Each row is a point. The points of each table are mixes of a few directions, plus a little noise. How many directions does each table use, and how many do they share? Where both have some left over, give the other angles between the two spaces (their principal angles), to ten degrees, smallest first.

First, 7 rows:
.16 .02
-.46 -.08
-.23 -.03
.73 .11
-.72 -.10
-.39 -.06
.94 .14
Second, 4 rows:
-.30 -.34
.53 .59
-.44 -.50
.22 .25
Directions: first 1, second 1, shared 0; angles 40

First (7 x 3):
-.19 .61 -.01
.04 .46 -.11
-.71 .08 .38
.70 -.29 -.35
-.30 -.84 .32
.75 .25 -.46
-.31 -.24 .21
Second, 6 rows:
-.26 -.40 .20
-.71 .38 .34
.16 -.66 .01
.43 .31 -.29
-.46 -.07 .27
.84 .43 -.54
Directions: first 2, second 2, shared 2

First, 8 rows:
.31 .10 -.07 -.12
-.23 .17 -.20 -.04
.44 -.01 .07 -.10
-.71 .18 .13 -.22
-.32 -.22 .39 .02
.54 -.16 -.09 .20
.13 -.29 .02 .32
-.16 .23 -.26 -.07
Second:
-.51 .33 .08 .00
-.46 -.03 .13 .07
-.12 -.17 .06 .05
-.14 -.19 .06 .06
.32 .03 -.09 -.05
.94 .06 -.26 -.14
-.02 -.02 .01 .01
Directions: first 3, second 2, shared 1; angles 30

First:
-.25 -.02 -.35 -.18 .25 -.04 .28 .02
.08 -.17 .11 .48 .23 .09 .27 .29
-.03 .07 -.04 -.20 -.11 -.04 -.12 -.12
-.26 -.07 -.37 -.06 .37 -.01 .41 .12
-.25 -.03 -.35 -.15 .28 -.03 .31 .04
-.02 -.05 -.03 .10 .11 .02 .12 .09
.47 .12 .66 .14 -.63 .03 -.70 -.19
-.16 .03 -.22 -.22 .09 -.05 .10 -.05
.42 .13 .59 .09 -.58 .02 -.66 -.19
Second, 10 rows:
-.20 .24 .03 .26 .19 .11 -.48 -.32
.09 .26 .36 .11 -.17 -.03 -.94 -.05
-.36 .10 -.26 .27 .32 .23 .27 -.31
.38 .01 .39 .26 .05 -.09 -.49 -.47
-.04 -.17 -.23 -.29 -.01 -.08 .47 .33
.06 .00 .10 .25 .02 .11 .08 -.28
.11 -.22 -.01 .01 -.27 .13 .75 .18
.20 -.24 -.10 -.40 .00 -.29 .25 .31
-.02 .03 -.01 -.15 -.12 -.04 -.11 .24
-.23 -.02 -.27 -.30 .01 -.05 .20 .39
Directions: first 2, second 4, shared 1; angles 60

First:
-.63 .30 .10 .61 -.20 -.24 -.43 .00 .29
-.51 -.15 .31 -.44 -.06 -.33 -.36 .38 -.01
.07 .17 -.04 .35 .09 .33 .03 -.16 .05
.92 -.70 -.02 -.68 .29 .47 -.04 -.06 .21
-.77 .45 .06 .73 -.29 -.40 -.34 -.01 .23
-.71 .43 .32 .13 .13 .25 -.03 .22 -.31
-.32 .35 -.26 .60 -.41 -.69 .10 -.13 .07
.69 -.23 -.28 -.31 .06 .09 .48 -.15 -.17
.44 -.14 -.10 -.31 .14 .20 .32 -.06 -.21
.76 -.47 -.08 -.69 .25 .31 .29 -.01 -.15
Second, 10 rows:
-.08 .07 -.53 .03 .94 .13 .18 -.47 -.06
.05 -.12 .35 .18 -.39 -.19 -.04 .26 .01
.46 .05 .38 .22 -.20 -.49 -.09 .32 .05
-.73 -.47 .05 .39 .09 .30 .28 -.05 -.03
-.19 .30 -.29 -.76 -.48 .62 -.13 .21 .49
.39 -.09 .03 .68 .92 -.64 .18 -.27 -.29
.21 .24 .04 -.38 -.46 .06 -.17 .25 .24
.34 .25 .17 -.35 -.57 -.08 -.23 .31 .18
-.36 .13 -.42 -.73 -.31 .63 -.19 -.41 -.27
-.10 -.36 .20 .71 .47 -.35 .22 -.16 -.31
Directions: first 4, second 4, shared 0; angles 60, 60, 70, 70

First:
.22 -.14 .09 .26 -.40 .27 -.28 .12 .45 .53 -.19 .18
.32 .07 .11 -.12 -.13 -.26 .39 -.09 .00 .39 .18 .27
-.17 .22 -.33 .07 .06 -.06 .03 -.40 -.75 -.50 -.24 -.34
-.05 -.13 .13 .00 .04 .15 -.19 .29 .39 .12 .07 .10
-.45 -.29 .52 -.12 .10 -.40 .42 -.31 .16 -.04 -.21 .30
.20 .22 -.22 .03 -.10 -.18 .32 -.47 -.58 .08 -.17 .04
.11 -.17 -.06 .14 .30 .22 -.20 .15 .61 .04 .10 -.04
.30 .08 .14 -.13 -.05 -.34 .03 .37 .47 -.53 .84 -.58
-.21 -.19 .12 -.08 .26 .20 -.16 .26 .35 .13 -.02 .21
-.08 .33 -.37 .00 -.21 .13 -.20 -.04 -.91 -.26 -.18 -.25
-.20 .00 -.12 -.02 .14 .25 -.19 .12 -.19 .06 -.19 .12
Second (11 x 12):
.27 .11 .21 -.02 .15 .16 .18 .28 -.28 -.08 -.60 -.39
-.25 .94 .10 -.04 -.02 -.16 -.40 .34 .40 -.44 -.34 -.18
-.30 .45 -.07 .03 -.03 -.22 -.33 .13 .34 -.19 .05 .07
.10 -.60 -.19 .04 -.28 -.02 .00 -.25 .04 .19 .29 .28
.14 .10 .18 -.15 .06 .24 .25 -.15 -.16 -.02 .02 -.13
.11 -.78 -.21 .04 -.24 .02 .10 -.35 -.05 .29 .44 .34
.03 .29 .04 .00 -.13 -.05 -.19 .22 .16 -.21 -.36 -.13
-.11 .55 .03 .01 -.11 -.15 -.35 .33 .30 -.32 -.40 -.14
-.06 -.19 -.02 .16 .45 -.07 .19 .16 -.34 .23 -.07 -.10
-.05 -.14 .04 .06 .41 .04 .28 -.04 -.33 .22 .14 -.05
.12 -.73 -.11 -.12 -.25 .22 .30 -.69 -.09 .32 .81 .41
Directions: first 6, second 4, shared 0; angles 40, 60, 70, 70
